Each point is reached from the start by the listed moves, each made once or not at all, plus a little noise. Say if it took an odd or an even number of moves. Then give how often each move was made.

Moves:
(1): 37	4	15	-9	-13	17
(2): -15	7	10	26	38	-12
(3): -31	2	-19	8	-52	44
Start: -2	-4	-9	-15	-17	10
Points:
-19	4	0	10	21	-2 => odd (0, 1, 0)
35	0	5	-23	-30	27 => odd (1, 0, 0)
-15	8	-3	12	-43	60 => odd (1, 1, 1)

Moves:
(1): 1	-3	-4	6	0	4	-13	-13	3	-2
(2): -12	10	-6	2	10	1	0	-8	-6	6
(3): 3	-3	-1	13	6	9	3	1	1	-2
(4): -7	0	13	5	-12	-8	8	1	9	-1
(5): -5	-15	0	-5	7	-12	4	4	11	-5
(6): -1	-2	-3	-3	-2	1	0	3	13	3
(7): 14	10	-12	11	8	-10	14	2	2	-2
(8): 2	-3	5	3	6	0	-4	-3	13	-1
(9): 1	4	10	1	7	5	13	-16	13	4
Start: -3	6	2	-1	1	3	2	4	9	-4
Points:
-19	14	20	17	11	5	6	-36	41	2 => odd (1, 1, 0, 1, 0, 0, 0, 1, 1)
-7	-14	4	-5	11	-8	1	8	47	-6 => odd (0, 0, 0, 0, 1, 1, 0, 1, 0)
8	11	12	30	13	0	35	-8	60	-1 => even (0, 0, 1, 1, 0, 1, 1, 1, 1)

Moves:
(1): 0	-9	-5	-1	1	3	-1	-1	4	2	4	13	4	-9	1	-7	9	5	2	10	-13
(2): 3	19	5	0	-7	-5	1	8	-6	7	-6	-1	-4	3	1	-10	-6	-7	5	0	1
(3): -8	1	-3	0	-1	-3	-6	2	-4	-3	-2	2	-12	-1	5	-9	6	-5	-5	5	3
(4): -9	5	-8	6	-3	-4	-4	-9	-4	4	3	-12	6	1	6	-3	-2	2	-1	-11	-6
(5): -6	-1	15	-7	3	0	-3	-6	-2	5	9	11	4	3	-5	2	6	0	6	-3	-4
(6): 4	1	11	9	-14	2	-1	2	0	-10	-3	-4	1	13	-6	1	-5	-5	2	-6	0
(7): 9	1	-1	-1	-10	-13	2	-4	0	-6	-5	-4	11	-13	-14	-5	-1	-15	-8	-5	-2
(8): -1	2	1	2	0	-7	8	0	-1	1	4	0	-4	7	-3	1	5	5	0	-2	-8
(9): -7	-2	4	-4	18	1	-13	6	18	1	4	13	12	2	-10	-12	8	3	9	12	-1
(10): -1	-11	-2	-1	-7	-5	-5	-3	5	-2	11	-5	-3	5	6	7	-1	-1	-7	8	-8
(11): 5	-3	-12	-4	-8	-7	-6	3	-1	-2	5	1	-4	11	1	0	-2	-6	19	-3	5
(12): -7	-6	-7	-2	-5	-8	-3	-5	-14	8	14	17	-3	7	-5	-6	-13	-15	-5	4	-3
(13): -7	-8	-5	-5	0	4	-4	10	-7	0	12	2	3	-6	-4	-2	-4	-2	-6	-2	-15
(14): 4	-3	-4	-4	-1	1	0	6	0	6	1	1	2	-1	0	-14	0	-4	-6	-4	-2
(15): -6	7	-4	1	-5	7	9	4	7	-4	-1	-1	-4	3	7	-2	-2	-17	1	0	3
(16): 12	7	2	4	9	0	-3	0	1	-7	2	3	9	5	7	7	9	2	-2	-1	-6
(17): 1	2	0	0	0	4	0	-5	-4	3	2	-5	-8	-3	-2	-2	5	-7	-7	6	-1
(18): 5	15	-5	-11	-8	4	5	-2	-4	0	-3	3	-9	11	-4	2	4	10	-4	6	-5
Start: 6	-4	7	-9	2	-17	-7	6	9	0	0	8	10	7	0	2	-3	3	-3	12	-7
Points:
20	2	11	-25	-19	-13	-18	8	-7	-9	15	29	16	8	-22	-26	24	-20	-30	18	-52 => even (1, 0, 1, 0, 1, 1, 1, 0, 0, 0, 0, 0, 1, 1, 0, 1, 1, 1)
6	15	-24	-23	-20	-60	-34	3	4	5	30	37	13	39	-9	-36	12	-22	1	36	-52 => even (1, 1, 1, 1, 0, 0, 1, 1, 1, 1, 1, 1, 0, 0, 0, 1, 0, 1)
-13	-22	-26	-6	-25	-30	-26	9	-22	10	38	22	-6	28	-7	-41	-5	-30	-9	9	-47 => even (1, 0, 1, 1, 0, 1, 0, 1, 0, 0, 1, 1, 1, 1, 0, 0, 1, 0)

Moves:
(1): 3	8	-3	3	2	-1	-1	6	-9	3	-1	11	-1	7	1	4	1	-5	-3	-6	3	-2	-6	-3	0	0	5
(2): 4	-10	-4	-12	6	6	8	14	1	-6	-8	1	4	4	-7	8	3	1	0	-5	-2	5	2	0	-19	-14	-6
(3): -3	3	-5	-4	6	8	-6	3	7	10	0	2	-5	12	9	9	-5	-6	11	-8	-2	-3	-5	2	3	0	-2
(4): 2	-7	-1	-2	3	-6	-10	6	0	-5	-8	-9	0	-13	-5	-9	6	7	-10	-3	6	4	10	-11	6	-18	6
(5): -14	8	1	3	5	1	5	-3	4	-2	-2	6	-7	-5	-5	10	3	4	-5	-1	4	-8	7	-1	-6	7	5
(6): -1	6	1	5	-4	2	3	3	5	9	-1	0	-4	1	1	5	3	8	-2	-3	-1	7	-7	-2	-2	0	-2
(7): -9	11	2	4	-3	6	-3	-9	1	7	11	-16	1	-8	4	-4	8	-5	4	-2	6	-8	-1	-9	-5	-5	3
(8): 3	0	-5	0	-2	4	-4	-2	-4	9	10	-4	6	-6	9	3	-2	2	3	0	13	-8	-8	8	6	0	-3
(9): 1	-10	3	2	-6	9	-5	0	1	-8	-4	-1	-5	9	13	2	5	17	-2	8	1	-6	-3	2	1	4	-6
(10): 3	-4	-3	9	0	2	-3	2	4	5	11	2	0	-5	2	-6	1	0	5	0	2	0	-7	2	6	1	8
(11): 1	-1	7	-6	-2	1	6	-4	1	-1	2	8	-1	-5	-1	0	3	-2	-1	5	-1	-4	-4	-7	2	-2	-4
(12): -5	-9	0	-2	-6	-5	-11	-10	-3	2	-3	7	-11	4	-3	15	11	6	10	1	10	4	-4	-10	-2	-11	1
(13): -3	-5	7	-8	6	5	-2	-3	-2	-1	4	-2	1	-2	-7	-1	2	-5	-1	6	-3	-6	-6	2	1	8	-4
(14): 11	-4	-12	3	8	2	-4	-6	1	3	-7	-10	1	-3	5	-2	1	10	-1	1	-1	-2	-5	-4	-6	-12	-8
(15): 1	-6	9	2	-1	-16	2	0	-3	-2	-3	1	7	-11	-3	9	-9	-7	-3	9	-9	-7	-5	-3	1	-2	4
(16): 2	-5	1	4	-2	7	-6	-7	7	-4	-2	0	-3	-4	3	-4	-4	10	11	-9	3	1	-12	4	-8	-6	7
(17): -5	-4	1	5	-5	-4	11	-2	-3	6	-5	1	2	-1	1	-1	3	-7	-3	-3	-1	-9	4	0	-1	-3	-3
(18): 6	-6	3	8	4	-2	8	2	3	1	0	-2	2	2	-1	-5	-4	3	0	-7	7	-5	3	-4	-2	-5	0
(19): 1	-9	1	-5	1	-2	11	-5	-6	3	2	0	-7	-8	4	-2	0	9	-1	-3	7	3	1	-11	-1	1	6
(20): -8	-2	-3	1	3	-6	5	-3	0	-8	7	-2	5	-9	2	5	-3	-4	-4	-6	-3	5	-2	6	-6	3	-6
(21): 13	-9	1	0	-1	1	-5	-5	4	-7	-5	6	10	-14	2	-4	-5	2	-6	-13	0	3	3	2	-14	1	1
(22): -6	1	1	12	0	9	2	-4	-9	5	4	5	-4	-1	1	1	6	3	3	6	0	2	-1	-1	9	2	2
(23): 0	7	-5	4	3	7	-7	-2	2	11	14	-6	-20	-11	3	-5	-3	3	1	-2	-13	-3	1	4	-1	-3	-13
(24): -5	2	5	5	-1	-3	-4	4	6	0	-5	5	-3	-3	-4	-4	-5	-6	-7	3	4	1	2	-5	-3	-1	4
Start: 0	-3	12	15	12	-13	-8	-1	-10	8	-8	8	-9	-4	7	5	-9	-19	-13	-2	-7	-15	-7	1	10	5	-9
Points:
-1	-15	4	33	25	-26	-8	-11	-21	22	-1	-13	-31	-60	15	9	-9	6	-30	-2	-18	-5	-18	-19	9	-26	-20 => even (0, 0, 0, 1, 0, 1, 0, 0, 0, 0, 0, 0, 0, 1, 1, 0, 0, 0, 1, 1, 0, 1, 1, 0)
-28	4	22	32	20	12	-18	-3	-6	35	-14	28	-28	-21	10	21	2	-14	-18	-14	20	-37	-34	-13	19	-10	2 => even (1, 0, 1, 1, 1, 1, 0, 1, 0, 0, 1, 0, 1, 0, 0, 1, 1, 0, 0, 0, 0, 1, 0, 1)
-6	-24	26	36	20	-26	-21	-28	-6	10	5	8	-12	-40	6	16	-7	-24	-4	-6	13	-35	-54	-27	-10	-30	0 => even (1, 0, 0, 0, 0, 0, 1, 0, 0, 1, 1, 1, 1, 1, 1, 1, 0, 1, 0, 1, 0, 0, 0, 1)
-13	-32	17	34	7	9	-36	-22	-24	35	3	14	-25	-31	34	10	16	-8	-11	-14	36	-43	-28	-31	16	-15	8 => even (1, 0, 1, 1, 0, 0, 1, 1, 1, 1, 0, 1, 1, 0, 0, 0, 1, 0, 1, 0, 1, 1, 0, 1)
-13	-44	25	38	13	12	-9	-16	-8	45	22	1	-31	-48	35	33	-4	-9	-8	-17	10	-42	-40	-17	-18	-17	-26 => even (0, 1, 1, 0, 0, 1, 1, 1, 1, 1, 0, 1, 1, 0, 1, 0, 1, 1, 1, 1, 1, 1, 1, 1)
31	-33	11	19	27	-12	-14	-1	-2	12	-12	25	-25	-53	13	0	-25	-3	-20	-21	-17	-21	-35	-20	-35	-33	-5 => odd (1, 1, 0, 0, 0, 0, 0, 0, 0, 1, 1, 0, 0, 1, 1, 1, 0, 0, 1, 0, 1, 0, 1, 1)
-7	-17	10	38	13	10	-15	-10	-5	14	-7	-14	-7	-34	27	25	-8	9	-13	1	4	-25	-49	-2	-23	-27	-21 => odd (0, 1, 0, 0, 0, 1, 1, 1, 1, 0, 0, 0, 0, 1, 1, 1, 0, 0, 0, 1, 0, 1, 0, 1)
14	-49	-2	-6	25	8	-33	-8	-24	15	-5	-17	-43	-33	21	15	15	29	-15	2	13	-21	-19	-17	-5	-41	-35 => odd (0, 1, 0, 1, 0, 0, 0, 1, 1, 0, 0, 1, 1, 1, 0, 0, 0, 0, 1, 0, 0, 0, 1, 0)
-5	-35	5	20	21	7	-19	7	9	21	15	17	-38	-9	32	30	-7	-7	1	-11	9	-30	-34	3	-7	-23	-40 => odd (0, 1, 1, 0, 0, 0, 0, 1, 1, 1, 1, 1, 0, 0, 0, 0, 0, 1, 0, 1, 0, 0, 1, 1)
-22	7	8	22	22	6	-13	-7	-7	39	24	15	-31	-23	27	14	-19	-29	-9	-5	-9	-27	-24	11	17	5	-31 => odd (0, 0, 1, 0, 0, 0, 0, 1, 0, 0, 1, 0, 0, 0, 0, 0, 0, 0, 0, 1, 0, 1, 1, 1)
-6	-54	3	11	20	-12	1	-19	-20	0	-26	8	-23	-40	9	16	17	15	-11	-17	9	-6	-18	-31	-16	-56	-14 => even (0, 1, 0, 1, 0, 0, 0, 0, 0, 0, 1, 1, 0, 1, 0, 1, 1, 0, 1, 1, 0, 1, 0, 0)
12	-24	-21	31	45	22	-24	-9	-9	26	8	9	-33	-59	33	15	-11	17	-13	-50	9	-18	-28	-2	-19	-32	-7 => even (1, 1, 1, 1, 1, 0, 0, 1, 0, 1, 0, 0, 0, 1, 0, 1, 0, 0, 1, 1, 1, 1, 1, 0)

Moves:
(1): 1	-4	3	1	9	-9	-3	-2	-4	-2	-3	1	2	5	2	-10	1	3	-4	-1	1	-7	-2	-3
(2): 1	-1	-4	7	1	1	-4	-5	-3	-2	2	-5	-4	-3	-4	2	5	-1	-1	4	-2	0	-4	0
(3): 5	9	9	0	3	1	-3	-2	10	1	10	-10	-13	4	-6	2	-2	8	3	0	4	-2	-5	3
(4): 7	1	-10	-8	9	-4	5	-4	5	10	-3	2	-12	5	1	-2	-4	-1	2	-4	8	-3	-2	-5
(5): -6	2	3	4	-5	-4	6	-4	-7	1	5	3	-2	-2	1	4	2	0	-7	-4	5	-1	1	6
(6): -4	-2	1	7	-9	2	-3	-1	5	4	-5	1	4	6	-3	-6	-3	-3	8	-4	-6	0	5	-5
(7): -5	-3	2	0	8	1	-6	-3	4	2	-1	2	1	-3	-2	-2	8	3	-2	-4	5	6	0	1
(8): 1	3	7	-1	1	-1	-6	9	-7	8	5	-10	5	4	3	-3	1	-2	6	4	0	2	5	-3
(9): 2	8	-3	0	1	6	4	1	-2	12	-2	-1	2	0	-1	6	-6	8	-7	-3	-4	-3	-1	-2
(10): 5	-8	-2	9	9	1	-3	5	-3	0	0	6	3	7	4	-7	0	0	4	3	-1	10	-7	-4
(11): 6	-8	1	-1	-10	8	-4	7	-2	-5	-12	2	4	0	0	-3	-4	-1	3	4	4	-7	-2	4
(12): -3	-5	3	-7	8	2	8	-2	-2	1	2	1	1	9	-4	0	6	1	4	-4	-3	-4	-3	-1
(13): 12	4	1	-2	2	-3	-3	9	9	2	-3	-10	-7	1	-4	-12	6	0	-14	-1	-13	6	0	2
(14): 2	-10	-7	4	-2	-2	5	1	5	0	-2	-2	8	-1	-5	-9	-9	-2	-4	0	-1	-2	-3	-8
(15): -6	8	-5	6	-5	6	-2	7	4	3	3	4	0	3	0	-3	-4	-1	3	5	0	-4	1	2
(16): 5	-6	-10	9	2	-9	1	1	3	-8	2	-13	4	3	0	9	17	-1	2	4	5	-1	-2	8
(17): -7	9	-4	1	-1	-5	-3	-1	3	-9	-5	-11	14	-1	-9	7	-9	-14	1	7	5	6	-3	3
(18): -8	-4	0	-2	-7	1	-7	-5	-4	7	12	8	3	6	-9	4	1	0	-3	14	2	11	7	15
(19): -5	2	1	-4	0	-3	3	-3	1	5	2	-1	-5	-3	4	-7	-2	2	5	-1	-8	4	-7	4
(20): 1	2	-5	-2	-5	1	-1	-1	1	-5	5	4	7	2	5	-5	1	4	0	0	2	4	3	1
(21): -2	-2	0	1	0	-2	8	-2	1	-2	0	-4	-3	5	-1	-2	-1	9	-1	2	0	0	-1	-2
(22): 2	-2	-6	-1	0	-2	-11	4	-10	-13	-5	-11	-4	7	-12	-8	-2	7	5	-12	2	-1	3	-3
(23): -2	-1	2	4	5	5	-7	-1	5	-1	5	-12	-1	0	14	1	-10	-7	-2	-4	-8	-2	-1	2
(24): 7	6	-4	8	6	1	3	-2	-3	0	8	-10	6	-9	-4	-5	-3	-6	11	3	3	2	4	13
Start: -2	12	4	1	9	1	3	5	2	-4	9	-1	4	-5	9	-3	-1	-2	-4	-8	-3	-3	-5	9
Points:
-1	2	-11	12	23	1	1	-18	12	6	36	-46	-14	19	-20	-31	-23	3	24	-15	-11	0	-11	22 => even (0, 1, 1, 1, 0, 1, 0, 0, 0, 0, 0, 1, 0, 1, 0, 0, 0, 1, 1, 0, 1, 1, 1, 1)
10	1	-6	24	4	-3	-19	8	3	-3	29	-60	24	22	-4	-39	-20	15	20	-4	-8	-5	-1	33 => odd (1, 0, 1, 0, 0, 1, 0, 1, 1, 0, 1, 0, 0, 1, 0, 1, 0, 1, 1, 1, 1, 1, 1, 1)
4	10	-19	6	45	2	0	9	0	8	23	-38	15	20	5	-45	-21	12	9	-26	0	-15	-1	2 => odd (1, 0, 0, 1, 0, 0, 1, 1, 1, 0, 0, 1, 0, 1, 1, 0, 0, 0, 0, 1, 1, 1, 1, 1)
16	4	-3	25	8	-8	-13	35	-4	-10	10	-13	20	18	20	-33	21	-1	-10	6	0	0	-7	21 => odd (1, 0, 0, 0, 1, 0, 0, 1, 0, 1, 1, 0, 1, 0, 1, 1, 0, 0, 0, 1, 0, 0, 0, 0)
-16	-3	-4	39	26	3	-31	6	-2	-2	23	-38	42	19	0	-26	5	-30	31	22	-7	13	-11	44 => odd (1, 1, 0, 0, 0, 1, 1, 1, 0, 1, 1, 1, 0, 0, 1, 1, 1, 1, 1, 0, 0, 0, 1, 1)
1	33	0	6	6	16	-1	5	2	27	41	-11	3	8	-4	-11	-11	18	5	10	24	2	5	41 => even (0, 0, 1, 1, 1, 0, 1, 1, 1, 0, 1, 0, 0, 0, 1, 0, 0, 1, 0, 1, 1, 0, 0, 1)

Moves:
(1): 10	-7	-6	2	4	-9	1	-5	12	0	4	-10	-3	-7	4	-6	1	-2	0	9	-3	-4	1	-5	-3	-3
(2): 1	-3	0	9	-4	6	3	-4	-5	-1	1	2	-3	-3	-5	4	-5	4	-9	-6	-3	-5	0	6	4	2
(3): 1	-6	-6	-7	-1	7	-18	4	1	-9	9	0	-5	-3	7	-7	7	-1	-1	1	-1	-7	0	10	-1	-2
(4): -1	-2	1	2	6	3	0	5	3	6	-1	0	-2	-1	2	-1	-3	2	0	1	0	-1	5	7	2	2
(5): 1	-7	2	-2	0	-2	4	2	1	5	2	-7	-1	-4	6	8	-2	-4	-2	1	3	7	1	1	-3	1
(6): -3	4	1	0	-2	-5	1	6	2	5	8	0	3	9	7	1	0	1	-2	2	1	-1	-1	1	4	-6
(7): 13	4	-5	5	-12	1	8	-1	9	-1	-7	-6	-10	-2	0	8	1	10	-7	-5	8	-3	7	7	2	-9
(8): -8	-4	1	-5	-3	2	-5	-5	0	6	-2	-5	5	0	4	0	1	3	-9	1	5	-5	-3	1	-6	7
(9): -2	5	2	-2	4	-5	5	3	2	-3	3	-2	4	3	-11	1	-2	-11	-6	2	4	8	-9	1	6	-4
(10): 4	-1	1	-4	4	-1	11	-7	-3	4	8	-3	-8	-4	-2	-3	5	2	-3	0	-5	0	-4	4	-7	-1
(11): -1	-1	-1	-8	-4	-10	-1	1	-8	4	3	-6	6	8	-1	10	14	0	3	-2	2	-4	0	-2	-2	7
(12): 0	0	2	-3	2	8	1	-2	9	7	1	2	-2	-6	2	-10	-5	-4	3	-1	4	3	2	0	5	2
(13): -9	-6	3	-1	3	-4	-2	0	-6	0	4	-10	5	2	-4	4	-5	-1	1	2	-8	-1	3	5	-3	1
(14): -5	5	-6	0	0	-2	3	1	4	8	3	11	-2	2	2	0	0	2	6	7	-1	12	2	-2	10	-1
(15): 0	-1	-2	7	8	3	4	2	-1	-1	-4	-1	2	0	-6	-3	7	-1	4	2	-7	-5	2	-15	-4	-13
(16): 2	1	-5	1	13	5	-1	-7	2	-1	-2	1	-2	3	-4	-5	-5	-3	1	5	1	-4	4	2	0	-2
(17): -3	-5	5	-5	3	5	-3	0	4	3	-8	-7	0	8	2	-6	-4	3	5	-1	-8	-5	-1	-7	1	2
(18): -6	2	-3	9	9	-4	-11	5	-10	6	6	1	2	-3	3	-2	-1	10	-1	-1	-5	8	-1	-7	2	-1
(19): 7	4	-12	-2	-1	-4	10	1	-4	-4	-1	3	-3	-2	-5	2	-3	-4	6	4	4	-3	0	-4	4	-2
(20): 6	4	0	-1	-2	3	6	1	2	-2	-3	-1	7	0	-5	7	-7	0	-8	-10	0	-1	-4	5	2	-9
(21): 0	-8	7	0	4	-2	-1	12	11	-7	2	10	-3	-5	2	15	-6	0	10	2	-5	-1	1	-9	5	-3
(22): 4	-1	-1	2	6	7	-2	3	-4	-1	-2	-14	-2	-8	0	10	-1	2	3	8	-3	-4	0	13	-2	6
(23): 4	3	2	-7	0	4	-3	-4	-5	0	0	8	-5	-6	-4	-1	1	-4	5	6	-5	-2	5	2	1	3
(24): -6	3	8	0	-10	-2	1	6	3	6	-3	0	-5	7	-7	10	-4	-12	11	-6	-9	2	-5	-2	1	0
Start: 4	2	-8	-2	-4	-5	0	5	2	2	6	-2	1	10	7	-6	-3	14	-5	8	10	6	4	7	2	0
Points:
-14	-1	-20	-10	-9	4	-17	19	13	30	7	-14	-15	12	12	-7	-20	22	8	8	-1	6	16	15	18	-2 => odd (0, 0, 1, 1, 0, 0, 1, 1, 0, 0, 0, 1, 1, 1, 0, 0, 1, 1, 1, 0, 0, 0, 0, 1)
24	-32	-5	-10	10	7	6	11	32	-2	23	-46	-27	-19	9	14	-17	13	-13	19	-7	-6	6	34	5	-7 => even (1, 1, 1, 0, 1, 0, 1, 0, 1, 1, 0, 1, 1, 0, 0, 0, 1, 0, 0, 0, 1, 1, 0, 0)
3	5	-16	-18	3	16	15	-6	0	29	14	-6	-16	0	7	-8	-14	18	1	27	-3	-4	6	22	13	11 => even (0, 1, 0, 0, 0, 1, 0, 1, 0, 1, 0, 1, 0, 1, 0, 0, 1, 0, 1, 0, 0, 1, 1, 0)
0	-4	-12	-21	-3	-14	4	30	-8	26	24	-60	-4	20	2	38	-8	15	-17	4	-2	-5	-7	40	1	-8 => even (0, 0, 1, 1, 1, 1, 1, 1, 1, 1, 1, 0, 1, 0, 0, 0, 1, 1, 1, 1, 0, 1, 0, 1)
-3	3	4	4	16	0	1	28	29	29	10	-3	-14	7	1	16	-22	0	1	17	5	13	11	-3	15	-23 => odd (0, 0, 0, 1, 1, 1, 1, 1, 1, 0, 0, 1, 0, 0, 1, 1, 0, 1, 0, 0, 1, 0, 1, 1)
11	-5	-12	8	14	1	16	0	2	32	14	-26	-13	16	7	-3	2	33	-13	1	2	-5	12	-3	5	-17 => odd (0, 1, 0, 0, 1, 1, 1, 0, 0, 1, 1, 1, 0, 0, 1, 1, 1, 1, 0, 0, 0, 0, 0, 0)
